Each row is a point. To make a cloud, some directions were put in groups of two or more. Within a group, all points are equally far from the middle, so they leave a hole (a ring in 2 directions, a hollow ball in 3). The other directions are filled evenly. Then the cloud was stretched, turned, moved and blurred a little. Count the holes, and give their numbers of directions, smallest first.
In the rows, zero is written as 128.

Cloud (19 x 3)
[[131 171 154]
 [ 67 105 131]
 [125 170 120]
 [ 90 170 121]
 [142  84 145]
 [176 115 137]
 [109  87 104]
 [174 141 136]
 [ 96 100 157]
 [125 171 136]
 [142 142 103]
 [119 173 128]
 [109 132 177]
 [189 139 149]
 [170 143 131]
 [ 96  99 156]
 [184 157 153]
 [ 90 160 143]
 [110 163 159]]
Holes: 1 (2)

Cloud (20 x 3)
[[132 152 116]
 [132 161 173]
 [ 88  82 141]
 [ 88  75 135]
 [ 94  78 147]
 [133  70 118]
 [ 84 137 119]
 [168 122 138]
 [ 73  82 119]
 [ 95 148 104]
 [158 131 122]
 [156 134 122]
 [112 154 120]
 [ 94 125 159]
 [113 145  80]
 [ 97  71 139]
 [ 98 148  85]
 [170 117 141]
 [ 93 130 151]
 [132  78  94]]
Holes: 1 (2)

Cloud (27 x 4)
[[111 162  92 141]
 [ 92 182 114 118]
 [135 191 139 113]
 [ 77 102 145 105]
 [126 187 143  94]
 [148 153 173 130]
 [143 109 108 149]
 [ 80 123 166 103]
 [124 191 121 118]
 [103 135 141 176]
 [109  80 143 129]
 [150 172 139 143]
 [ 90  99 135  86]
 [ 86 133 107  85]
 [143  89 132 135]
 [102  84 112 126]
 [ 94  96 106 100]
 [129 191 136 135]
 [ 91  85 142 114]
 [ 85 167 127  90]
 [133 143 104 161]
 [138 128 120  69]
 [108 174 118 160]
 [ 87 137 178 113]
 [105 120  87 102]
 [ 89 119 176 125]
 [131 179 133  84]]
Holes: 1 (4)

Cloud (28 x 4)
[[ 98 100 168 157]
 [132 104 176 169]
 [177 127 114 148]
 [114 153 121 174]
 [155 137 188 135]
 [110  83  99 159]
 [173  91 116 145]
 [159 149 141 178]
 [118 152 115 173]
 [131 168 172 140]
 [ 98 121 108  89]
 [156 131 184 121]
 [171  94 120 156]
 [ 92 103 136 175]
 [163 117 154 181]
 [111 128  86 149]
 [120  96 174 121]
 [ 82 122 139 170]
 [ 95 100 136 176]
 [ 98 110  94 161]
 [ 92 121 120  90]
 [180 116 117 150]
 [110 143 122  89]
 [117 168 165 133]
 [ 85 107 155 161]
 [109 122  84 144]
 [101  94  90 106]
 [ 94 115 111  89]]
Holes: 2 (2, 2)

Cloud (27 x 4)
[[138 147 121 108]
 [149 121 154  67]
 [112 125 111  69]
 [100 117 146 151]
 [ 74 105 115 127]
 [161 157 168 119]
 [122 126 126  90]
 [111 113 105 121]
 [ 95  76 159 153]
 [104 102 159 175]
 [ 84 104 110 123]
 [108 121 138 113]
 [137 121 154  95]
 [129 100 142 194]
 [125 146 108 114]
 [110  68 163 135]
 [155  90 103 107]
 [101 111 192 145]
 [134  93 104 158]
 [169  79 158 168]
 [173 147 193  94]
 [101  64 115 117]
 [ 94 106 158  85]
 [ 60 122 146 107]
 [114 117 163  95]
 [123 116 167 142]
 [129 131  76 151]]
Holes: 0

Cloud (51 x 6)
[[129 123  73 103 117 101]
 [ 66  82 113 146 168 159]
 [130 139 137 178 109 144]
 [ 90 159 108 180 160 139]
 [ 72 138  88 129  87 108]
 [ 56 137 133 145 147 158]
 [158 167 134 127 146 119]
 [134 127 103 148  96 104]
 [157 126 112 109  97 170]
 [126 144  89 181 130 120]
 [130 109 154 144 167  96]
 [127 129 152 127  77 169]
 [148 102  86 109 123 164]
 [116 113 136  89 140  89]
 [109 140 154 170 185 108]
 [131 121 152 142 186 102]
 [161 125 136 127 152 125]
 [ 62 155 118 151 139 155]
 [ 82 114 163 121 125  78]
 [168 130  82 120 125 151]
 [115  92 156 150 164 159]
 [ 54 145 137  96 109 154]
 [ 75 143  81 104  86 149]
 [ 62 158 159 170 129 123]
 [ 96  91 102 128 185  81]
 [102 167 106 153 191 100]
 [150 138 115 144 103 147]
 [ 87 129 164  87  92 125]
 [112 103 147 122 150  90]
 [103 131  67 174 170 166]
 [133 137  81 162 123 137]
 [131 143 146 126  68  98]
 [151  96 115 156 135 161]
 [ 88 177 131 157 140 120]
 [127 150 145 164  87  97]
 [ 46 134 142 120 112 180]
 [ 95 138 174 143 112 179]
 [121 164  99 161 152 187]
 [ 84 167 109 150 161 104]
 [112 136  60 120 121 173]
 [ 68 155 119 123 154 110]
 [129 149  85 160 115 140]
 [ 98 135  71  87 145 114]
 [ 78 155 156 118 143  95]
 [ 96 105 148 115 147 111]
 [ 73 133  85 124 108 113]
 [105 169  92 152 119 171]
 [ 97  99  85 167 114 130]
 [131 100 131 145 114 108]
 [ 77 124 116  82 126 117]
 [112 128 149  91 142 138]]
Holes: 1 (3)

Cloud (56 x 6)
[[ 69 130 121 108 102 125]
 [138 126 170 173 130 114]
 [176 137 103 155 149 148]
 [134 180 154 146 112  81]
 [ 76 122 143 162 174 133]
 [106 207 159 123 103 108]
 [140 104 108  98 147 146]
 [142 112 126 103 153 183]
 [109 146 164  77 158 147]
 [123 151 145  56 149 115]
 [ 95 171 170 141 167 129]
 [115 148 191 137 117 103]
 [153 123 106 118 151 181]
 [132 130 188  84 120  87]
 [119 119 101 167 104 119]
 [113 206 154 116 164 114]
 [ 84 137 111 109 115 168]
 [124 137 175  93 177  87]
 [108 176 159 144 146 160]
 [129 171 136 135  86 144]
 [ 88 152 101 127  95  84]
 [106 139 186 124 106 163]
 [130  69 151 122 125 127]
 [ 84 145 168  97 117 163]
 [142 149 139 166 122  93]
 [ 96 114 165 100 171 153]
 [149 105 130 184 144 109]
 [ 89 148  96 147 169 116]
 [ 97 204 155  97 109 137]
 [162 145 171 128 165 112]
 [111 157 102  93 139 157]
 [ 95 121 149 107 110  71]
 [ 99 154 169 153 171 147]
 [154 133 147 102 155 173]
 [ 88 139 177 107 128 171]
 [150 171 111 147 170 131]
 [114 145 180  97 180 120]
 [118 138 128 172 117  94]
 [138 122  95 106 133  90]
 [125 135  91  93 151  96]
 [102 127 107 108 172 101]
 [105 185 126  95 124 160]
 [148  90 162 101 118 143]
 [121 103 135 119 131  80]
 [ 69 150 183 103 146 124]
 [ 91 145 127 105 111 176]
 [ 81 137 174 140 124  91]
 [ 83 106 176 120 112 123]
 [139  85 179 110 140 120]
 [131 160 102 135 113  60]
 [103 172 172 132 128 160]
 [151 121 182 137 159 100]
 [ 85 121 159 103 101 161]
 [139 162 176  90 167 121]
 [141  91 168 141 181 115]
 [128 157 131 174 106 133]]
Holes: 2 (2, 3)

Cloud (73 x 8)
[[120  97 108 113 170 104 183 140]
 [160 117 132 143  98 143  87 148]
 [152 134 129  87 106 163 143 129]
 [163  94 119 110 106 168 128 109]
 [122 187 132 136 162 159 133 107]
 [120 151 176 136 182 146 160  80]
 [ 73  95 129 144  80 136 143 107]
 [151 124 119 206 133 126 172 112]
 [134 152 175 127 177 111 139  65]
 [120 123 101 179 129 121 185 152]
 [101 127 133 207 159 136 139 103]
 [177 123 157  91 138 138 154 128]
 [186 157 135 164 165 125 142 138]
 [149  91 189 170 139 147 130 109]
 [114  89 103 160 131 175 149 156]
 [122 144 143 163 152 154  79 154]
 [163 105 139 200 147 101 117 124]
 [102 123 188 138 154 145 168  76]
 [167 125  93 122 130 133  86 130]
 [ 96  77 126 117 131 122 170  74]
 [132 108 183 136 165  97 165  72]
 [ 72 127 159 160 114 142 128 163]
 [128  79 137 168 158  82 164 102]
 [101 106 173 119 134 104 182 147]
 [121 132 106  87 117 112 180  90]
 [107 159 146 104 119  71 146 116]
 [117  92 106 200 123 148 145 114]
 [121 134 166 159 200 133 147  84]
 [139 112 123 183 119 146 191 122]
 [105  94 142 151 143 182 107  77]
 [129 147  73 163 122 149 114 116]
 [157 100 118 158 143 100 104 171]
 [137  67 123 146 163  94 105 132]
 [100 145 149 116  97 178 149  98]
 [118 147 133 191 121 116 188 100]
 [159 124 134  78 135 159 108 125]
 [101 128 174 153 101 166 152  84]
 [157  90 174 124 104 105 120 103]
 [166 108 141 186  96 119 120 128]
 [110 162 137 121 171 167 105  92]
 [134 112 114 135 157  75  94 130]
 [128  92 148 144 179 134 139  54]
 [123 126  96 142 162 107 147  61]
 [127  71 107 157 112 109 164 153]
 [120 167 114  92 115 157 126 136]
 [103  92 142 152 119 153  93  67]
 [106 122 125  94 192 147 141 141]
 [155 157 147 135 156 113 114  56]
 [135 107 172 163 161 176 153 136]
 [ 89  74 136  99  99 107 127 122]
 [ 78 123 140 197 146 122 143 117]
 [167 150 118 161  83 110 147 114]
 [120 120 134  72 183 112 132 121]
 [107 138 171 183 152 115 175  86]
 [133 170 121 164  83 148 141 124]
 [161 157  88 124 150 118 157 147]
 [136 149 124 152 128  60 159  94]
 [ 88 125 187 125 112 136  90 122]
 [171 130 145 181 152  74 138 112]
 [159 140 123 141 110  67 114 121]
 [163 135 124 164 116  65 155 122]
 [126  88 108 140 157 136 140  52]
 [121 162 153  93 146 161 165 120]
 [137 120 130 141 159  94 100 176]
 [111 133 155 146 154 136  63 126]
 [ 77 165 151 144 130 124 101 142]
 [ 62 101 147 156  97 138 144 124]
 [144 133 141 115 140  96  74  97]
 [ 80  83 158 110 101 108 125 100]
 [103 122 177 104  97  91 129 137]
 [133 129 205 142 164 111 155 132]
 [ 99 163 132  91 150 101 161 112]
 [ 85 175 128 171 133 123 123 104]]
Holes: 2 (4, 4)

Cloud (74 x 8)
[[101 154 136  68 114 129 160  71]
 [ 93 150 153 108  91 164 153  89]
 [148  85 111  94 125 108 113 115]
 [113 126 105 141 164 100 156  67]
 [129 112 151  99 112  91  77 130]
 [148 156 127  77  94 132 114  79]
 [179 116 152 114 114 105 115 129]
 [ 90 108 110 144 115  67 125 153]
 [ 84 157 175 124 176  90 161 130]
 [ 97 173 171 172  94 105 144 130]
 [117 115 136 110 129 111 169 179]
 [ 97 136 163  99  86 129 115 101]
 [113 163 104 127  83  92 117  98]
 [ 91 145 134  72 102  61 164 121]
 [112 143 165 160  92 163  66  95]
 [101 148 142  74 118 147 131  78]
 [ 71 119 168 185 133  98 141 141]
 [134  89 115  96 139  99 174 135]
 [130 151 100 173 103 162 140  61]
 [156 135 126 146 128 101 183 150]
 [104 156  94 140 109 163 142 121]
 [ 65 135 157 110  94 143 182 129]
 [143 119 131 180 124 129 176  88]
 [134 128 167 136 152  78 158 153]
 [ 93 186 128 132  45  91 134 124]
 [135 118 128 127  65 186  97 136]
 [123 149 142  99 119 130 188  65]
 [145 134 124 139  55  96 121  85]
 [136  96 115 134 136  84 120 170]
 [152 104 159 106 130 114 129 143]
 [109 150 108 106 127 160 133 131]
 [147 124 123 121 136  60 182 111]
 [136 100 105 116  68 164 121 124]
 [138 160 106 128 128 170 108  80]
 [120  93 141 114 130  60 102 137]
 [115 169 156 117  97 106  90 109]
 [122 155 132 204 119 107 151 142]
 [122 130 110 105  61  91 151 162]
 [132 116 158 193  66 121 159 117]
 [111 154 156 113 116 148  97 184]
 [153 150 107 144 152 176 146 102]
 [127 116 124 132 117 117  75 164]
 [ 79 127 148 120 152 181 150 116]
 [164 104 110 136  69 130 175 115]
 [104 126 109 112 127 178 166 125]
 [110 174 160 166 128 166 132 126]
 [122  75 139 170 144 161 152 143]
 [122 127 104 170 125 175 145  87]
 [178 132 103 168 148 148 168  90]
 [181  85 112 121 140 103 137  97]
 [131  95 144 161 172 115 158 106]
 [118 141 138 188 112  74 161 144]
 [168 105 118  92 122  97 158  96]
 [145 125 135 127 103 113  79  69]
 [131 150  99 186  96 111 125 127]
 [116 158 154 116  64 112 139 114]
 [159 124 120 119  81 115 189  81]
 [143 116 138 117 123 120 154 165]
 [120 115 142 125  80  67 136 169]
 [100 129 153 105 167 125 183 137]
 [125 129 103 162 149 124 190 111]
 [135 150  93 119 158 172 149  62]
 [121 141 168  82 137 151 107 111]
 [114 136 128 120  64 177 100 122]
 [114 143 145 187 154 133 149 163]
 [128 140 114 127  40 148 103  86]
 [ 71 163 148 160  92 154 171 108]
 [134 169 156 158 129 117 151  79]
 [120 153 165  96 104 136 119 103]
 [144 141 113 155 133 186 110 102]
 [134 156 124 149 146 165 177 103]
 [ 68 132 156 173 147 143 119 141]
 [ 96 147 157 144 100 130  61 146]
 [132 102 105 135 129 121 210 114]]
Holes: 1 (4)
